Every row gives one point. To make a cloud, some directions were put in groups of two or more. Within a group, all points are equally far from the middle, so they leave a hole (a ring in 2 directions, a hollow ball in 3). The other directions are filled evenly. Then the cloud was stretched, turned, moved and blurred a little. How many holes are there, and how many directions does each take, smallest first?

Cloud:
0: -22  32  24
1:  16  36   7
2:   9 -36 -42
3:   1 -21  49
4:  16 -27  25
5: -43   2   3
6:  25 -15  20
7:  12  28  -4
8:   1 -16  43
9: -14 -19  59
10: -21 -36  60
11:  24  15 -45
12:  42   7  16
13: -25  41  19
14:  16  24  33
15:  34 -49  18
16:  19  24 -24
17: -41  18  27
18:  34  18   2
Holes: 0

Cloud, 29 rows:
0:  -2  18  32 -34
1: -10  59  21  11
2:  30   2   6 -32
3:  -3  42 -27 -30
4:  -2 -26 -30 -13
5:  -8   5  35 -29
6:  45  24  10  14
7:   2   5  25  42
8:  21  11  41  -3
9: -28  20  34 -22
10:  47  39  -7  -6
11: -24  41 -17 -19
12: -31   4 -20 -17
13:  27  25  11  36
14: -13   3  36 -26
15:  29 -13 -14 -27
16:  -8  49  38 -12
17:   8  18  32  36
18: -15 -24 -30   1
19: -11 -12  31  32
20:  28 -10  27  17
21:  29  54  19  -7
22:  10 -30 -21 -17
23:   2  -4   9 -39
24: -14  17 -41  -6
25:  -8 -29 -24 -13
26: -40   7  26  -9
27:   0  60  11 -25
28:   2  24  11 -44
Holes: 1 (4)

Cloud:
0:  -6  -2 -18  24  19 -35
1: -33   4  -9  36  14 -39
2:  12 -20  -9 -10  31 -20
3: -27 -39  -1  40 -42  15
4: -24 -13  -7  23  -5 -40
5:  40  22 -50   9 -10  -9
6:  -5 -13 -20  22 -40  27
7:  -8  17 -35 -23  37  43
8:  38 -54   7   3  43  -6
9:  30 -36  31 -32  -4  28
10:  -3 -32 -50  16  12  20
11:  51  31 -21 -47 -26  12
12:  10  -2  12  34  18  19
13:  21  54 -37  42   6  20
14:  -4 -21  15 -26 -32  40
15:  36 -20 -52   8  14  38
16:   9 -23  -3  12  12 -32
17:  43   5 -11  18  -7   4
18: -31 -16 -10  10  26  11
19:  48 -36   6  -4 -13  17
20: -50 -22  -8  32  22 -33
21:  12 -39 -39 -25  28  -8
22:  16 -51 -60   4  41 -11
23: -19 -27  -8  20 -23   6
24: -21  43 -30  37 -26  -8
25: -10   9  -1  50  42 -20
26:  18 -20  33   1 -24  39
27: -24  20   0  30  26  21
28:  43 -26  -3 -14 -21  34
29:  10  -8 -46 -17 -21 -20
30: -23 -26 -35   2  42 -15
31:  30  41  19 -14  -8  30
32:  15  27  23 -24  39 -33
33:   0 -22 -51 -31  -3  29
34: -15  -3 -43  44  28  32
35:  49 -27 -46  -6  13  37
36: -35  25 -21  10  27  49
37:  17  15 -50 -25  19  -1
38:  -1 -12  -9 -32  47 -22
39:  17  16 -45   8 -31 -33
40: -19 -19 -38  37  31  16
41:  27 -15   5  25  10 -24
42: -25 -18 -23   5 -18  16
43: -21 -47 -31   9  30  10
44: -36 -10 -54  29 -38 -31
45:  10  39  29   5   1 -23
46: -33  30 -53  20   6 -10
47:  47 -33 -13 -20  -8  19
48: -29  34 -42 -21 -38   4
49:  -3 -13 -11 -32   7  49
50:  41  11  28   8  22  32
51:  22 -38   3   3  18  18
52:  49  -2 -35  -5  18  52
53:  15 -30  -4  42 -22  23
Holes: 0

Cloud (79 x 8):
0:  26  27   3  -3  10   2 -11  -5
1:   5  16  14  24  -1  12 -10  33
2:  18 -20  20 -21   7   6  -8  34
3: -31  -9  -3 -14 -14  26   1  18
4: -32  28  -2   3   3   9  34 -18
5:  26 -13  -6  39 -16   5   4 -17
6:  11  21   0  38 -13  17  12  17
7:  14 -22   5 -19  36  -2  -6  -1
8:  31 -23 -10  23   4 -21  -9 -12
9:  10  22  19   9  24  26  28  11
10:  -4 -28 -13  -7   7 -20 -13 -11
11:  25  24   5 -12   0   4  29   3
12: -23   0  -2   8   2  38  15   2
13:  17  -1  36  -3   4  10 -11  18
14:   0  11  10  -5  -1  32  21 -27
15:  27  -6   1 -11 -16  28 -14   1
16: -15  24 -27  -7 -15   1  15  -5
17:  36  12   3  -9   0   8  22   0
18:  21  -7 -13  28  24  -7   8  13
19:   7  25  18 -28  16  -9   2  -5
20:  32 -19  -2  19 -11   2 -30  -1
21:  37 -20  13   8  27  -5  -6  16
22:  21  27 -17   2   1   0   4  24
23:  23   1   2  24  23  15  11  23
24: -12  -1  -3   7  -5  17 -33 -10
25:  15 -33 -14   6  15 -23  -7 -14
26:  -7  -7   1   2   6   4 -44 -10
27:  43  -2  18  21  -1   0 -20 -20
28:  21 -27 -12  17  14  -2 -21  -4
29:  -5  -1 -24  25  14   8  -2  19
30:  -3   5  10 -23  -2  35  -8  -6
31:  17 -26  16  16  29   8 -15   3
32:  26  -3  27  16 -19   2 -19   6
33:  10 -27  -5  -6 -28 -18   0   0
34:  27   7  -2  35 -10  13   1  13
35:  26  19  13  26  31  -4   9   4
36:  29   7  23 -13  -3  18 -15 -15
37: -16   4   8 -15  16 -21 -28 -10
38:  21   7 -11 -13  -6  29  14   1
39:  10 -24  -1 -22   5 -11  10  22
40:   8  29  10 -14   7 -18  15  18
41:   5  30  15   6  32  26  19   8
42:  -8  22   7  -4  -3  24  37 -26
43: -10 -11   5 -28  24 -18 -26  12
44:   9  20   0 -12 -22  36   9  -1
45: -13  40  -9  -2 -12  -4  28  -4
46: -22  20  11  19   0   4  17 -12
47: -10 -33   6  -4 -10  16  -7   5
48:  22  24  -8  23   9   1   4  29
49:  21  11 -11 -11  15  17   3 -14
50:  23  12 -12   0   2  27 -10  -1
51:  27 -35   5 -13  -4  22  -8 -15
52:  11  16  12 -20  18   2 -32  -9
53:  -9  -5   3   6   7 -28  -6  26
54: -18   8   0  -7  12 -15 -13 -20
55: -13  -7  23 -41  10  -8  -7  18
56:  18  21   4  27   8  19  -2 -28
57:  10 -17  13  22 -16  -2  18   8
58:   5  28   3   7  23  14 -12 -15
59:  10  -9  16 -23  12  24 -29  -7
60:  60 -18  15  -1   9  -3   6 -21
61:  46   8   9   5   7  14  21 -16
62:   0 -35   2   8  -9  14 -10 -28
63:  33  -1  -7 -16   4   1   9  -8
64:   4   5 -10  20 -33  25  17  24
65:   6  -1 -29  32  -6  -5  21 -13
66:  31 -34   5 -10  21   7  -8   6
67:  28 -16 -10   4  11  19  -8  10
68: -30  19 -14 -16  22  -2   6  30
69:  21   9  14  36   1  14  13  10
70:  20  30  15 -10   7  10  22  19
71:  16   7 -15 -16  -7  -2  21  20
72:   7  15  20  16 -21  11   5   5
73:   4  11  -5  22 -18  29  21 -30
74: -12  22  11   2 -17  11  31  30
75: -19  29   3  16   4  -4  32 -22
76:   8  14  -9  -3 -18  15  41 -15
77:  13  25   8  34  23   3   8  13
78:   4  -9   6 -17  28  -1  22  17
Holes: 2 (3, 3)

Cloud:
0:  -8  -2  18  22  10  37 -55 -13  16
1:  23 -30 -23  24  11 -27 -43  -6  32
2: -31  -8   8  -2 -40   0 -23 -29 -25
3: -14 -16  -3  35   0 -26   3  -6  12
4:  -1 -24   8  22 -30  -1  15 -25 -10
5:  -3 -12  34 -26 -12 -36  12 -37 -20
6:  -7  35   9 -15  -9 -17   1  -5 -45
7:   1  16  -3  -2   6 -13  18  24 -48
8:  32   9  35 -23  23   2   5 -10 -18
9: -12 -11   7  32   7  38 -58 -33  17
10: -29  -5  35  -8  10 -24 -25 -18 -34
11:  -6  26   6 -11   5  26 -52 -25   8
12:   1  38  20  24   6   7 -31 -12  -7
13:  11  -8  14  41  24   6  -3 -20  17
14:  35  17   3  -4  -9 -37  -2  -3 -41
15:  11 -37  27 -40 -13  -7   4 -12   5
16: -20   4 -33  -2   9 -29  -4  13  17
17:  17   4 -22  -8 -12   2 -14  29 -27
18:  11   4  27  12 -20   3 -39 -45 -14
19:  15 -10  21 -11 -12 -15 -12  29 -22
20:  20  22 -22 -21 -28   2  -1 -24 -13
21:  -3  21  27  19  -9  -4  -9 -19 -23
22: -31 -19  13 -15  12  28 -13  10   6
23:  19 -19 -39  16  -9 -16 -54 -21  12
24:  -4  31  16   2 -10 -43 -24   6  28
25:  -9  23  16  20 -19 -24 -23 -27 -14
26:   4  15   3  -1   2 -42  28   9 -38
27:   3  30  15  32 -10  -7  -2 -12  19
28:   8 -31  21  17 -24  12 -17 -31  12
29:  11  -6 -33  33  17  -4   9  -8   2
30: -12  27  30  12 -45 -34 -32   2   1
31:  -8 -28  22  28  25  -3  19 -22  14
32: -41   4  15 -27 -27 -28 -23 -20  -4
33:  20 -24   2  -5  -2 -35 -26 -19  42
34: -19 -11 -23  39  32   4 -25 -11  15
35:  16  20  35 -21  18  -4  -4 -23   5
36:   6 -12 -30  20  12  25 -19   2  -6
37: -12  10   4  -5 -48 -38  -6  -4  22
38:   3 -15  13  36   3  15   2 -10  10
39:   8  -4 -13  37 -19 -11 -20  -2 -19
40:   2 -25  20 -40  -4  -7  17  -4  18
41:  19  -5  11 -15 -19  16 -12 -28 -28
42:  25   0  28 -27 -10 -24  17  35  -8
43:   2 -19 -25  47   0   1 -48  -6  32
44:  14   7  38  10 -36 -16 -21 -24 -14
45:  28  39  21 -21  -7 -32 -13 -16 -21
46:  30 -20 -20 -23  -9 -11  -4  10  -1
47:  11 -31   9   2   8 -48   8  -6 -29
48:  -5   2 -43  -8   0   8 -36 -28  -4
49:  -4  23 -23  13 -29 -35 -34 -26   2
50:  21  -5   3  12  23  33   1 -18   6
51:   7  30 -24 -16  -2 -11 -13   3 -35
52: -19 -24  24   6   2  29 -44  -3   2
53:  -3  -4  18   1  -6  28  -2  -1  24
54:  23 -23   5 -19  11  19 -53 -17   0
55:  -3  -9  21   1   0  33 -28 -16  26
56: -12 -29 -20  24  -4 -21  -8  18 -19
57:   0  16  21 -20   3   4  25  27 -33
58:  13  -7   3   7  15  21 -20  18  18
59:   8  -1 -10  -6  -2 -35 -19  12 -39
60:   7 -11  -8  -3  31  13  -6 -44 -27
61: -20  -6  29 -35  10 -27  -5 -19 -27
62:  21 -17 -29   2  32 -14 -36  -4   2
63: -22   9  35 -12 -24 -32 -49 -14   6
64:  27   8 -17 -11 -20  15 -32 -18  -8
65: -17  -6  10  16 -27   8 -32 -34  28
66:   9 -41 -20  27  -3  13 -13  -7  19
67:  36  -4  38  11   2 -23 -13  15 -18
68:  37 -15   7  -6 -10 -21  -2  26  25
69:  -5  -1 -28  25 -29 -41 -11   9   7
70:   2 -47  -9   7  -3 -38  -7   1   0
71:  -3 -11 -26  13  -2  -8 -43  32  24
72:  11   6 -20 -20 -27 -25  -3  -5  33
73:  23   3   6   5   2 -50  15  20  13
74:  31  -3   1  27 -30  -3 -31 -20 -13
75:  20  -2 -37  19 -11  -9 -60  17  24
76:  -5   8  26  -2  22 -37 -23  -5 -20
77:  16 -17  22   8  48 -19  -8  -5  22
78:   6 -36   5  18 -15 -36 -39 -29   8
79:   6 -11 -32  35  30  -2 -42 -42  27
80:   0 -35  -2  19  15   4  11 -17 -44
81:   7   8   7  14 -20  -2 -31 -10 -39
82:   9  -4  -6  33  23 -36 -19 -22  13
83: -18 -12  37   4  -4 -31  -7   3   4
84:   7  20  -7  22 -31 -16 -32 -23  48
85:  24 -17  13   1  14 -38   5   3 -35
86:  -9 -14  -5 -15 -17   7 -32 -21 -43
87: -17  -8  14  -9 -27  17 -11  10  23
88:  25 -17 -23  37  -2  14 -20 -36  27
89: -20 -21  33 -16 -19 -23  -1 -26  14
90:  -6 -14 -30 -12  -1 -19 -23 -21 -40
91:   3   8 -47  23  -6   3 -13 -17  18
92:  18 -20   6  16 -24 -23 -28  -4  43
93: -11  19 -11  29 -16 -22 -53 -37  25
94: -45  -2  22  -1  18 -11  -9 -15 -36
Holes: 1 (6)

Cloud, 91 rows:
0:  48   3  -6  -7 -14 -26  19 -15   4
1: -19 -15  17 -45 -22  23   1  11  31
2: -29  -4 -12  -1   8 -29  26  -3  -2
3:  47  -9  19   6 -11  19 -15 -17  16
4:  -9   9   0   4  -1 -34  36 -35  -1
5:  -7 -18  47 -35 -31   1   4  -7  36
6: -12 -15   6 -15 -39   2  37   1 -10
7:  20 -15  20  -8  -4 -20  54 -31 -12
8: -13  -2 -22   0   0 -23 -37 -13   5
9:  29  23  -6 -26  -1  20 -15  13  21
10:  36   8  -2  20  11  -2 -25  18   7
11:   8   9 -22  13  43  28 -13  -5  -4
12:   5 -13  18  -3  15   1  -7  12  42
13:  18 -22  19   9 -31  14  -7 -30  28
14:   7  30 -12   9  -9 -23  29  -5  -8
15: -17   0 -48  17  13   6  18   6 -12
16:  14 -35 -13   4  18   1  13 -31  15
17:  18  24   7 -16 -34  -5 -21  -5  30
18:   9  -6 -14  34  -5 -30  -7 -13  26
19: -12 -32  20 -12   6 -14 -15 -36  23
20:   7 -26  -7  34 -19  -1  -3 -11  -9
21:  22 -17 -22  26  16 -33 -23 -12 -11
22:  16 -20   6  33 -26  -3 -23  -3  15
23:  -8 -24  17  -5 -39  16  41   5  25
24:  12 -26  28  -8 -39  -2   8  18 -13
25:  34  -4  -6  37   9   3  -5  11 -24
26:   1 -39  17   4 -25 -10  23  25   6
27:  14  -4  15 -20  22 -22  35 -25  -7
28:  10 -22 -15 -28  -2 -20   3  20  -6
29:  -1 -31 -13  22 -30  -5  -2 -13  34
30:   0  16 -22  -1  -1 -13  36 -30 -18
31:   4 -25 -25  -2  -5 -15   4  35   6
32:   7 -10  36  10 -10 -20 -29 -13  11
33:  38  25  -1 -15 -17  11 -22  10 -15
34: -24 -23  21 -17  12  25  48  13  18
35: -20 -31   3 -35 -13 -21  38 -10  24
36:  19 -13  -1 -10  12 -31  47 -29  -8
37:  -7  -1 -20  13  27  20 -12  20  16
38:  19  -4 -12   0 -26  24  -8 -13  37
39:   1 -32  14  17  -9 -44  19  -1   0
40:  25 -24  -1  13   8  -4  37  22 -38
41:  24  -2  -3 -18 -23 -33  28 -19 -19
42: -10   6 -28  10  10 -34  44 -22 -14
43:  11  29 -24  -2 -23 -26  17 -16  -6
44:  11 -26  -1  13 -21 -26  53  12   4
45: -15  -5   0  -9   9  49 -22   1  25
46:   6 -55   7 -22  13   8  18   1   4
47:  26  10 -25   3  -7 -26  -7  17 -29
48: -16 -27  40 -18  16  19  47   2  11
49:  -1 -15  -6  34 -21   0 -22  -6   6
50:  28  11  27 -10 -25  -8  47 -12  -3
51:  30   7   2   9   7   3 -44  11 -13
52: -31 -25  -5   0   3   7  43   6  -8
53:  33  11  13  11   7 -28  12 -10  13
54: -10 -10   2 -11  10  18   3  38  10
55:  28  10 -25 -21 -19  21   3   7  25
56:  15 -18 -19   9  16   1  59 -15 -19
57:  27  14  15  11 -14  -1 -26  -4  34
58: -10 -15 -42  -8  12  19  36  25  -3
59:  25  15   5  15  25  20 -13  16   3
60:  -2 -12  37 -17 -44   8  -1 -17   8
61:  -4  21  15  -8  27  14  12   2   4
62:   9 -20   3 -14 -30  29 -41  11  12
63:   9  24 -33   0  38  -4   7  -8 -18
64:   6 -39  28 -31 -15  32 -13  -9  32
65:  23 -15   2 -12  19  18  -7 -26 -17
66:  43  -4  37  -7 -33 -18  23   4  12
67: -10 -33 -13  -6  18  10  41  19  25
68:  30 -10  32  -5 -21 -10  15  33  -4
69:  11   1  -5 -18 -60   7  -3  10  28
70:  32 -28  30  -1  20 -25  20  -2   0
71:  33   1 -30  -8  35   6  -7  -3 -21
72:   6 -27  23  -7 -21  20 -30  19   6
73:  20 -27  21  -4  -6 -20  60  18 -11
74:   4 -25  26 -12  10 -21  49 -12 -23
75: -12 -13 -37   2 -25 -10  34  14  18
76: -21   6   0 -10 -29  15  -7  -1   4
77:  29  14 -11 -15  -4  16  47  17 -22
78:  17  18   2  -8 -15 -14  12 -10 -33
79:   6  -2  17 -21 -53 -28   7 -12  29
80:  17 -39  -3  30  -9  -2   4   4  11
81: -12 -21  -7 -15   9 -14 -29  -2  44
82:  -7 -13  33  -6 -40 -19  19 -36  15
83: -31 -20  21  -6 -14   7  -2 -34  30
84: -17 -14  20 -18 -53  -2  16 -13  23
85:   5 -20  25 -12  22  32 -32   1   8
86:  22 -48 -11   7 -25  -6  11  -1  -3
87:  11  -8 -31  16  26   3  -4 -27 -23
88:  19  -8  11  14  17  23 -37   8  22
89:   6 -19   9  -7 -32  28  12 -13  42
90:   4 -12 -34  -1  -1  15  37  26  13
Holes: 1 (9)
